Every row gives one point. Each copy is the shape, with its points in the same order, stretched, turned, moved and blurred by noise. Say if it was mirrored as well.
In the rows, zero is written as 128.

Shape, 5 rows:
[[91,132],
[125,180],
[156,134],
[123,123],
[152,75]]
Copy 1 (5 x 2):
[[106,149],
[164,173],
[155,117],
[126,124],
[126,61]]
Copy 1 is: only turned
Copy 2 (5 x 2):
[[83,122],
[104,175],
[140,136],
[112,119],
[146,80]]
Copy 2 is: only turned

Shape:
[[143,89,171,135],
[147,202,115,129],
[138,92,139,142],
[68,85,118,151],
[154,134,125,110],
[149,116,139,106],
[139,83,111,137],
[74,169,112,114],
[133,164,158,105]]
Copy 1 (9 x 4):
[[179,108,165,129],
[121,180,129,180],
[151,106,159,134],
[117,66,99,115],
[138,160,158,136],
[152,147,156,121],
[123,107,167,118],
[116,139,74,135],
[162,167,123,148]]
Copy 1 is: mirrored
Copy 2 (9 x 4):
[[108,111,181,133],
[177,186,87,173],
[128,109,158,129],
[92,83,87,102],
[146,159,132,136],
[142,149,151,118],
[153,109,141,106],
[115,160,47,129],
[120,169,121,158]]
Copy 2 is: only turned

Shape, 13 rows:
[[106,122,93,120,102,131,160,88],
[126,174,142,145,77,135,104,142],
[124,110,171,149,149,160,193,90],
[192,130,140,100,121,181,152,114],
[162,78,121,180,104,183,122,170],
[75,151,113,162,86,153,160,126],
[125,92,147,125,121,123,146,118],
[107,161,65,126,199,96,204,157],
[106,105,116,160,119,144,115,100],
[81,122,142,143,116,155,165,119],
[133,79,135,150,129,148,137,166],
[94,141,150,102,137,143,129,104],
[129,144,133,124,113,127,152,109]]
Copy 1 (13 x 8):
[[74,124,127,109,93,124,131,103],
[130,169,129,126,109,89,108,183],
[105,171,191,156,117,151,144,87],
[171,161,177,78,106,131,129,115],
[185,128,144,159,72,154,85,154],
[74,153,117,145,72,134,128,146],
[114,123,169,140,121,124,140,124],
[117,148,51,128,172,164,197,83],
[104,124,138,151,108,133,85,136],
[84,152,156,148,101,152,141,133],
[154,115,150,163,110,157,132,146],
[84,155,169,113,151,126,132,139],
[105,153,148,116,123,110,139,120]]
Copy 1 is: only turned
Copy 2 (13 x 8):
[[102,128,102,150,102,127,118,82],
[120,115,176,139,79,144,143,153],
[139,149,138,142,172,144,167,47],
[160,133,108,96,104,162,189,93],
[135,81,109,181,135,166,200,137],
[84,146,154,192,111,138,146,102],
[114,100,127,125,148,130,133,94],
[120,196,75,154,144,39,137,113],
[122,101,119,174,125,162,113,121],
[97,144,140,155,149,153,150,88],
[106,95,102,152,169,140,171,131],
[109,152,131,113,132,154,113,112],
[128,134,136,122,107,133,137,100]]
Copy 2 is: only turned
Copy 3, 13 rows:
[[125,147,106,138,120,171,157,95],
[160,145,160,163,91,120,130,138],
[112,73,113,187,175,165,123,80],
[181,86,157,133,168,165,149,91],
[180,61,98,143,119,170,116,169],
[117,148,117,198,96,174,136,136],
[114,85,115,127,137,139,140,113],
[115,155,96,165,234,128,201,152],
[132,121,96,133,115,148,115,116],
[98,116,127,174,130,171,126,119],
[128,72,107,133,144,153,134,162],
[103,130,159,129,147,141,119,100],
[135,129,133,152,139,139,153,99]]
Copy 3 is: only turned

Shape, 15 rows:
[[146,88,104,98,161,176,107,100,129],
[94,145,137,142,153,155,109,113,132],
[136,172,149,184,97,164,80,110,184],
[141,153,102,154,112,166,148,188,162],
[112,105,74,92,113,96,87,100,105],
[113,114,124,107,144,182,95,101,96],
[163,133,100,96,161,171,124,149,170],
[177,103,160,123,158,176,106,117,122],
[105,160,136,126,76,135,155,96,113],
[93,97,143,118,137,95,165,178,138],
[141,103,85,184,132,131,137,172,171],
[157,182,165,178,94,123,157,187,161],
[176,115,117,110,156,133,129,126,132],
[140,157,87,180,155,161,111,116,144],
[129,156,170,151,98,146,149,88,146]]
Copy 1, 15 rows:
[[168,75,125,120,94,155,89,123,109],
[128,116,128,107,136,172,111,124,121],
[129,184,112,140,99,177,103,80,153],
[120,162,78,126,86,144,153,151,152],
[123,113,118,88,117,106,46,123,79],
[150,99,154,93,102,178,93,135,87],
[183,122,93,119,105,154,107,154,146],
[180,98,164,156,93,151,122,126,122],
[113,150,132,64,114,120,151,95,91],
[84,107,135,102,129,95,126,163,165],
[99,126,75,170,101,129,105,128,167],
[122,206,111,152,116,113,178,131,166],
[178,114,124,152,115,124,104,128,136],
[132,133,87,158,128,176,100,105,111],
[126,150,143,100,113,137,154,80,138]]
Copy 1 is: only turned
Copy 2:
[[138,129,158,126,167,152,45,110,112],
[129,97,177,116,130,149,121,106,134],
[165,116,139,104,85,124,119,123,191],
[124,134,109,144,133,172,145,189,145],
[119,94,111,75,161,120,77,113,55],
[129,113,177,126,132,154,69,107,90],
[138,154,145,104,181,176,91,146,129],
[149,143,183,155,151,121,77,137,141],
[121,143,102,116,95,140,142,94,82],
[46,141,137,128,154,108,150,146,116],
[101,101,93,136,162,140,122,165,168],
[122,160,119,141,100,115,196,167,155],
[141,142,139,132,180,123,98,128,118],
[164,86,134,127,161,169,122,123,153],
[122,148,128,128,92,122,143,84,143]]
Copy 2 is: mirrored

Shape, 15 rows:
[[77,144,141,164,93,151,112,104,96,108,134,158],
[133,107,114,96,150,169,118,146,121,159,97,105],
[141,125,75,87,142,162,128,160,170,105,98,99],
[173,178,132,87,110,95,123,113,121,82,112,177],
[117,153,122,143,136,138,88,108,93,122,153,99],
[166,139,131,155,122,106,170,99,86,82,120,164],
[150,152,80,84,193,148,137,150,146,113,110,144],
[135,152,147,165,72,83,158,118,112,135,159,163],
[126,104,127,152,144,143,86,180,149,124,94,99],
[132,103,134,142,144,163,95,114,163,130,142,127],
[112,90,120,141,104,70,130,114,102,110,143,162],
[142,178,138,122,139,91,153,132,99,96,139,198],
[142,107,82,136,130,182,84,166,124,126,141,118],
[103,145,167,128,118,154,121,132,105,83,178,112],
[121,121,82,137,149,143,109,144,168,130,104,93]]
Copy 1, 15 rows:
[[103,133,103,109,90,185,128,84,108,163,139,166],
[98,100,102,104,158,156,86,159,92,150,157,80],
[109,89,52,108,158,165,99,172,106,97,160,84],
[118,141,110,113,156,115,85,128,93,81,144,196],
[138,172,95,116,113,164,92,94,109,145,135,101],
[150,101,119,140,130,132,127,102,70,120,99,173],
[135,120,56,113,192,151,89,184,104,127,129,123],
[135,138,152,149,111,129,177,91,105,124,160,168],
[83,118,93,159,105,180,91,165,123,127,133,76],
[135,98,111,128,122,185,82,127,159,146,151,106],
[127,111,105,132,71,106,135,113,107,155,136,161],
[139,157,123,126,150,132,126,142,87,130,113,203],
[144,114,77,132,106,197,81,152,93,145,182,94],
[145,155,129,79,90,184,121,113,109,123,124,130],
[108,105,53,149,135,166,108,150,132,125,150,75]]
Copy 1 is: mirrored
Copy 2 (15 x 12):
[[184,162,96,107,97,129,140,116,102,142,66,172],
[88,133,177,124,138,191,109,149,127,122,105,142],
[75,148,120,133,119,200,92,160,180,118,120,113],
[114,177,111,144,89,79,155,139,115,85,138,124],
[153,165,121,97,133,154,104,121,79,145,116,131],
[148,127,75,166,126,97,152,112,98,82,114,126],
[62,160,114,145,172,152,98,146,154,95,129,143],
[178,136,88,145,90,91,177,106,109,165,144,152],
[134,117,168,116,134,150,81,178,158,155,81,101],
[174,118,141,88,136,156,105,141,148,119,130,143],
[128,97,76,102,107,92,156,139,109,147,118,141],
[121,174,81,153,148,73,173,114,120,101,122,156],
[128,135,118,123,141,187,90,203,120,143,114,141],
[179,182,102,75,146,167,165,123,117,141,96,107],
[114,119,128,121,123,175,60,142,163,139,118,118]]
Copy 2 is: mirrored

Shape (17 x 12):
[[149,95,155,145,112,239,135,97,118,137,135,152],
[129,122,136,151,123,89,145,149,80,136,108,162],
[148,114,145,132,104,95,152,142,122,144,142,113],
[87,120,141,126,122,86,128,151,120,102,148,149],
[134,129,151,105,159,90,189,143,111,133,112,150],
[122,127,77,120,132,132,135,125,180,139,119,158],
[145,103,153,112,139,85,122,144,91,117,110,149],
[138,184,138,106,106,235,158,86,114,100,144,116],
[78,113,153,125,94,88,162,135,102,123,111,95],
[135,112,132,135,176,139,138,52,97,127,116,142],
[81,123,147,111,143,122,114,153,90,133,127,117],
[146,126,146,159,117,216,166,121,123,93,104,140],
[130,124,113,149,134,90,127,153,131,122,118,90],
[133,156,121,155,105,88,120,115,182,122,119,159],
[104,120,148,148,183,85,151,140,97,136,159,157],
[91,122,93,127,99,81,137,141,89,109,154,122],
[142,98,151,133,101,130,156,137,131,59,147,157]]
Copy 1 (17 x 12):
[[128,105,148,93,156,208,102,110,83,120,97,145],
[111,158,133,128,107,82,157,135,85,91,93,155],
[127,107,114,110,107,81,169,142,113,121,101,136],
[100,126,145,130,105,66,133,128,145,94,134,150],
[121,175,138,79,102,80,176,138,126,125,93,156],
[131,162,83,107,161,139,105,147,171,126,119,158],
[131,153,146,114,103,66,134,106,98,127,116,139],
[147,139,141,108,82,246,106,129,144,128,118,105],
[83,107,111,109,66,79,160,115,131,99,88,127],
[139,171,151,132,145,153,163,78,119,137,93,133],
[70,148,153,116,105,92,126,125,119,118,112,106],
[149,128,141,90,116,193,92,123,106,95,75,132],
[135,139,113,134,120,75,137,141,140,116,82,95],
[149,137,108,164,115,107,117,152,162,126,110,185],
[89,162,172,125,142,67,183,138,129,96,112,143],
[104,138,103,135,94,90,153,122,136,72,131,112],
[157,102,144,95,102,106,118,108,131,79,125,156]]
Copy 1 is: only turned
Copy 2, 17 rows:
[[158,177,127,162,118,210,96,52,159,212,110,90],
[96,91,106,156,100,121,93,181,145,157,91,124],
[117,92,133,153,97,122,135,140,143,129,155,119],
[76,100,116,128,139,127,98,141,166,115,108,152],
[100,140,145,128,94,83,131,176,145,159,116,147],
[129,130,83,91,147,140,137,131,117,175,147,154],
[116,100,128,124,100,89,82,149,157,137,94,110],
[176,233,168,164,119,227,120,100,122,159,101,109],
[80,88,134,150,99,132,148,136,131,115,81,137],
[148,156,146,164,145,104,85,96,87,182,88,126],
[78,95,171,113,125,153,93,122,147,139,87,123],
[142,200,108,165,135,195,131,114,151,178,80,69],
[104,85,135,131,147,122,138,155,121,113,132,88],
[158,109,88,139,167,121,141,160,154,140,136,164],
[65,105,150,157,151,102,77,153,147,157,128,148],
[64,86,99,144,114,142,92,149,105,98,119,136],
[109,162,74,154,126,127,105,125,182,114,111,103]]
Copy 2 is: mirrored
Copy 3 (17 x 12):
[[157,58,126,134,111,125,109,58,137,147,134,171],
[89,121,157,170,110,101,79,120,94,153,104,136],
[107,100,133,137,124,84,112,124,118,161,130,84],
[87,126,148,131,123,89,105,149,112,114,143,142],
[95,117,117,135,166,65,116,119,93,137,95,128],
[104,128,79,121,115,142,149,150,141,135,124,157],
[93,125,139,127,122,78,62,116,104,135,95,115],
[161,116,150,110,129,150,183,36,109,111,131,149],
[71,92,183,128,121,105,124,109,114,129,117,103],
[80,119,117,124,135,124,85,32,132,135,120,159],
[97,126,183,105,140,138,76,116,105,114,134,117],
[143,68,119,157,110,120,132,67,124,101,103,155],
[87,121,119,141,113,127,101,138,114,119,133,61],
[108,149,101,152,100,104,138,151,170,133,113,118],
[86,136,130,153,172,90,80,116,105,126,147,143],
[55,138,166,130,94,109,126,146,84,122,159,129],
[126,101,120,133,105,51,132,123,119,102,137,141]]
Copy 3 is: only turned
Copy 4:
[[134,145,89,175,69,177,141,153,195,150,193,85],
[126,126,134,162,96,97,108,137,88,159,132,185],
[127,93,127,135,86,95,137,142,97,130,141,129],
[100,60,148,144,110,122,134,124,116,107,161,188],
[119,145,138,135,121,68,158,116,112,131,165,175],
[118,99,131,147,153,131,187,137,159,154,104,115],
[147,115,103,129,109,111,111,116,95,119,149,184],
[130,168,160,175,75,158,142,78,199,98,160,43],
[76,105,149,123,59,110,105,128,114,93,131,152],
[123,156,94,133,138,112,87,91,166,166,162,118],
[94,129,169,101,110,143,110,132,121,107,154,156],
[131,147,99,212,78,154,142,144,198,115,156,105],
[120,99,137,135,126,114,128,172,110,114,106,128],
[150,54,147,163,101,103,160,131,155,157,98,142],
[113,101,165,125,144,85,112,138,106,142,190,191],
[82,67,159,147,110,131,103,120,69,110,126,147],
[134,71,93,194,92,133,141,119,135,92,167,151]]
Copy 4 is: mirrored

Shape, 16 rows:
[[101,71,109,129,97,98,153,144,180,130,139,137],
[158,131,124,151,159,137,108,80,110,146,152,137],
[167,125,135,141,119,117,105,140,102,158,160,134],
[175,135,115,128,170,110,109,151,92,124,170,109],
[98,115,113,94,100,119,153,159,184,170,121,96],
[67,99,105,113,149,125,122,126,126,148,162,170],
[108,124,91,125,119,112,186,150,182,132,120,128],
[168,143,134,145,134,113,144,138,59,147,140,133],
[83,71,97,111,128,111,160,96,119,179,170,136],
[102,118,103,92,94,105,137,116,146,104,122,117],
[153,134,86,162,114,134,110,142,93,139,150,123],
[135,147,130,165,134,141,122,123,90,117,183,97],
[105,85,112,101,128,115,158,104,148,140,195,148],
[102,79,122,94,129,171,150,111,127,136,179,167],
[141,102,146,168,153,131,117,128,77,130,124,106],
[147,159,156,161,138,110,112,129,87,138,169,135]]
Copy 1:
[[86,125,110,124,175,109,125,159,134,62,144,107],
[131,107,92,111,72,157,118,175,111,137,106,142],
[144,87,114,132,94,123,141,176,121,143,128,109],
[157,106,123,107,87,95,139,178,86,140,97,120],
[105,127,112,123,196,127,157,133,135,117,102,97],
[112,72,83,106,155,110,94,145,135,90,104,148],
[81,140,104,84,172,120,157,123,114,87,136,111],
[116,95,111,128,68,110,150,134,109,159,129,110],
[81,89,51,117,155,118,95,144,150,94,86,104],
[104,153,111,121,166,123,97,117,121,123,132,111],
[159,102,77,123,104,124,157,144,97,123,139,113],
[135,79,115,137,92,148,129,146,67,123,111,100],
[88,88,97,88,143,127,79,162,136,78,92,92],
[113,79,107,92,115,143,88,121,157,61,73,109],
[119,109,121,172,82,122,149,145,105,123,108,145],
[125,66,126,132,82,137,129,171,86,155,135,116]]
Copy 1 is: mirrored
Copy 2 (16 x 12):
[[93,90,152,133,109,73,142,132,183,89,190,127],
[125,145,93,135,134,158,65,97,95,139,137,110],
[151,142,113,132,77,146,68,95,128,136,135,125],
[149,132,89,129,73,152,77,136,102,149,112,64],
[106,78,166,68,124,57,153,121,171,115,136,140],
[87,149,174,92,108,150,106,142,159,122,195,103],
[96,91,135,118,138,58,166,128,171,143,169,103],
[144,176,111,152,69,133,81,120,90,177,142,115],
[52,117,165,92,82,96,111,121,124,120,205,111],
[81,134,167,125,122,87,156,119,150,80,114,121],
[158,140,145,143,89,140,100,77,107,158,151,94],
[130,113,135,160,96,169,92,108,80,184,112,114],
[52,98,120,103,84,122,120,120,157,109,179,103],
[84,126,121,88,86,154,143,126,153,109,197,127],
[159,149,133,164,106,137,84,155,71,151,144,136],
[136,155,120,160,98,173,53,113,107,177,116,128]]
Copy 2 is: mirrored
Copy 3:
[[152,107,137,134,138,119,184,161,114,83,147,79],
[104,144,101,152,119,88,57,129,117,135,143,136],
[117,178,138,156,130,98,72,157,113,123,125,141],
[121,172,128,121,108,86,54,169,169,169,131,121],
[158,133,144,146,116,154,214,155,121,131,162,103],
[136,140,103,101,122,96,166,144,90,137,127,80],
[148,112,116,134,156,122,196,153,142,143,175,105],
[133,187,132,134,167,87,55,129,125,179,143,142],
[150,146,140,109,114,76,154,127,77,132,178,80],
[156,108,152,85,112,137,172,133,124,115,136,111],
[93,149,144,132,138,107,70,172,107,146,151,138],
[84,188,134,111,123,125,69,141,134,148,153,112],
[146,158,120,92,101,81,151,147,111,95,158,96],
[164,151,77,74,117,112,127,160,83,95,148,106],
[129,142,117,148,156,124,52,130,122,162,137,88],
[92,203,130,145,144,98,74,122,130,150,118,130]]
Copy 3 is: mirrored

Shape (16 x 12):
[[164,122,117,135,105,149,108,95,130,160,151,163],
[126,193,90,127,147,157,122,109,104,131,122,74],
[132,164,101,133,164,134,103,133,100,120,104,159],
[94,197,61,119,141,119,102,119,108,135,161,124],
[70,153,90,157,139,149,111,102,110,172,106,119],
[129,156,84,162,141,150,180,103,143,117,144,146],
[189,107,159,102,191,145,121,116,139,140,136,145],
[151,93,188,146,154,148,146,114,168,84,153,147],
[137,127,119,133,111,102,157,147,110,138,174,114],
[128,88,99,95,151,129,141,124,152,123,180,122],
[119,139,107,134,140,110,119,140,207,81,137,120],
[159,116,91,109,137,129,145,154,170,113,117,119],
[143,102,132,122,142,148,127,110,139,63,121,131],
[87,171,99,133,101,161,139,156,148,132,143,137],
[177,92,157,88,123,95,172,111,196,110,118,154],
[154,116,112,182,99,116,132,136,140,153,167,154]]
Copy 1 (16 x 12):
[[101,102,139,118,106,145,103,129,118,112,96,107],
[93,153,101,153,169,142,101,152,187,138,69,165],
[101,127,90,149,116,124,101,128,162,97,155,127],
[114,133,93,145,130,121,73,187,147,122,66,149],
[97,89,157,128,169,151,58,148,168,121,99,133],
[91,90,173,138,127,106,122,133,196,93,87,181],
[130,123,70,73,122,124,133,96,143,98,117,106],
[102,97,162,101,144,74,146,88,129,62,146,108],
[123,141,130,101,121,98,120,170,142,135,96,155],
[181,103,115,106,139,115,122,130,126,123,75,150],
[137,121,133,148,138,69,93,87,124,96,112,164],
[144,127,114,123,128,128,119,98,144,129,108,188],
[139,105,125,162,141,104,151,99,143,109,153,137],
[109,124,167,131,160,137,83,160,118,95,79,185],
[101,86,88,89,114,75,162,74,109,111,158,182],
[98,111,192,97,94,106,85,131,128,106,110,119]]
Copy 1 is: only turned
Copy 2, 16 rows:
[[126,144,155,120,156,154,165,90,113,125,135,73],
[125,37,145,68,124,156,144,136,107,112,84,164],
[125,99,132,137,155,161,98,131,86,110,92,128],
[120,60,102,64,145,125,110,144,128,82,62,136],
[110,77,142,109,113,113,153,118,115,170,49,106],
[73,102,135,119,165,117,116,102,154,126,143,104],
[169,170,166,143,169,151,96,93,91,147,171,126],
[127,187,130,149,167,172,86,90,167,199,190,103],
[165,136,127,114,121,108,127,149,164,124,167,114],
[141,145,82,102,155,99,118,99,154,143,177,142],
[83,154,87,121,161,136,121,169,162,132,126,190],
[115,142,119,133,133,136,136,147,123,112,166,183],
[111,124,93,141,139,190,102,114,118,166,173,145],
[90,102,104,120,116,150,151,123,176,108,88,150],
[100,237,152,121,120,130,131,131,147,136,221,155],
[135,155,139,159,168,115,156,144,155,132,139,73]]
Copy 2 is: mirrored

Shape, 18 rows:
[[114,101,160,165,147,155,120,160,138,139,165,122],
[133,109,144,197,102,138,135,145,136,98,167,168],
[152,96,84,151,147,114,115,145,119,181,125,92],
[132,150,103,167,155,122,178,123,140,149,133,159],
[82,113,112,196,82,147,125,140,148,117,143,156],
[79,134,121,161,88,112,112,174,135,138,120,119],
[158,158,156,132,112,89,124,107,62,101,170,117],
[129,122,95,115,146,161,188,120,108,105,128,101],
[103,175,106,167,106,156,131,90,149,108,143,158],
[163,167,89,188,151,130,133,182,126,167,159,126],
[158,160,132,159,133,105,108,125,72,100,119,97],
[134,103,114,115,138,161,134,124,75,167,128,162],
[152,148,153,136,100,132,187,88,77,93,103,95],
[164,130,129,143,151,155,113,137,116,158,141,153],
[155,134,98,117,98,103,180,137,148,157,151,86],
[114,174,112,126,77,156,189,126,140,137,96,101],
[105,113,150,125,123,144,194,118,79,152,147,114],
[137,162,125,120,110,147,120,114,128,90,98,169]]
Copy 1 (18 x 12):
[[99,124,111,125,99,175,123,121,64,87,112,127],
[122,118,158,160,95,184,118,126,105,80,71,136],
[154,148,82,162,129,135,172,111,77,60,157,83],
[125,93,143,160,169,152,194,134,105,108,113,132],
[118,133,123,151,103,167,152,91,107,87,49,149],
[109,161,119,124,95,138,177,60,106,98,104,113],
[105,147,169,166,120,88,93,155,115,95,141,94],
[147,55,110,120,126,108,143,129,101,107,106,103],
[98,119,127,146,149,142,158,144,149,114,62,155],
[120,139,134,153,118,158,227,164,97,76,122,68],
[120,144,152,130,146,105,119,132,134,62,142,75],
[168,139,119,125,148,114,128,164,49,129,108,127],
[136,75,152,131,163,99,79,103,130,119,110,62],
[136,147,124,128,135,160,139,178,86,112,125,111],
[137,97,98,184,92,124,181,105,112,126,143,68],
[127,86,110,119,136,118,178,88,135,163,83,64],
[127,86,134,140,139,100,116,109,48,135,106,99],
[140,130,146,97,146,136,131,146,161,141,100,138]]
Copy 1 is: mirrored
Copy 2:
[[101,122,143,122,125,114,159,144,93,172,131,92],
[138,74,133,168,144,103,157,171,76,138,171,116],
[139,196,126,152,88,117,107,104,110,133,83,71],
[147,155,138,158,98,146,156,137,129,136,132,162],
[120,90,105,155,129,103,109,203,106,155,149,126],
[115,152,117,137,129,71,87,181,117,139,110,135],
[140,159,140,140,186,122,127,84,65,87,177,129],
[140,149,123,94,124,181,136,145,128,95,106,134],
[124,100,142,145,143,151,101,163,149,146,180,147],
[155,201,185,156,88,131,126,144,85,144,142,108],
[143,168,163,165,192,141,98,105,88,99,129,111],
[168,128,105,94,92,138,125,100,93,164,107,131],
[104,122,134,136,168,167,110,114,96,46,122,168],
[152,127,163,128,105,129,135,98,106,166,132,103],
[116,182,131,120,74,107,118,123,129,55,125,128],
[93,136,137,103,95,141,74,166,147,71,111,185],
[102,151,93,90,109,150,148,125,73,115,116,171],
[163,80,153,127,157,122,100,135,161,123,134,149]]
Copy 2 is: only turned

Shape (15 x 12):
[[120,118,126,144,119,125,128,121,149,114,125,142],
[129,109,132,130,122,124,115,108,125,249,136,134],
[166,139,115,135,130,130,142,112,139,116,118,131],
[130,131,145,106,121,134,110,127,152,114,135,131],
[140,142,147,136,122,141,124,134,119,115,126,128],
[116,149,118,106,123,141,113,119,145,107,133,140],
[124,135,135,147,159,137,126,119,148,139,137,102],
[138,127,145,119,112,135,140,111,144,111,144,128],
[133,148,144,152,114,130,122,110,135,151,124,127],
[120,128,140,122,137,131,141,110,132,104,103,126],
[120,146,140,118,118,116,130,125,155,147,125,119],
[122,143,104,137,149,130,147,202,146,114,131,119],
[119,134,118,139,121,122,141,121,118,120,134,105],
[118,147,144,126,137,128,144,108,137,115,141,146],
[126,140,143,139,144,95,119,121,122,111,136,117]]
Copy 1 (15 x 12):
[[110,140,144,117,124,129,127,140,140,154,123,148],
[74,103,79,179,114,137,89,107,111,177,142,57],
[106,145,117,124,154,141,129,162,114,136,121,149],
[129,107,128,101,137,143,112,142,149,144,126,145],
[115,131,112,117,131,133,127,130,141,118,129,151],
[117,112,131,103,127,140,96,141,136,124,104,136],
[109,132,123,113,158,123,109,107,117,167,116,137],
[111,121,137,113,143,109,117,151,144,144,133,155],
[85,137,109,117,126,133,99,126,123,138,146,119],
[122,154,128,118,139,119,123,143,153,143,108,134],
[106,130,133,121,137,135,81,128,150,142,132,116],
[141,149,153,158,145,142,109,94,159,109,102,169],
[123,146,154,131,134,105,120,119,133,126,132,137],
[91,130,129,115,138,116,115,130,150,133,114,140],
[119,139,150,103,150,134,153,116,153,126,136,133]]
Copy 1 is: only turned
Copy 2 (15 x 12):
[[113,94,139,127,130,114,119,128,111,120,139,126],
[173,181,68,134,132,88,133,100,161,179,200,146],
[106,92,144,94,161,129,115,105,132,109,129,95],
[114,117,121,141,131,128,91,125,138,115,123,150],
[122,102,131,129,131,135,129,122,155,106,115,135],
[111,105,124,121,136,155,92,137,123,130,123,141],
[103,122,136,140,124,146,123,106,156,128,179,144],
[126,107,132,141,120,126,100,110,131,120,118,118],
[142,103,134,142,145,119,126,121,157,140,145,131],
[122,108,148,150,137,138,120,144,126,97,134,103],
[135,134,151,146,137,120,104,139,146,138,143,135],
[93,123,180,65,106,140,138,133,135,96,142,159],
[106,119,138,123,114,135,134,129,141,137,131,113],
[138,112,147,150,132,153,118,113,119,125,128,130],
[101,128,147,158,138,133,143,121,142,130,124,136]]
Copy 2 is: only turned
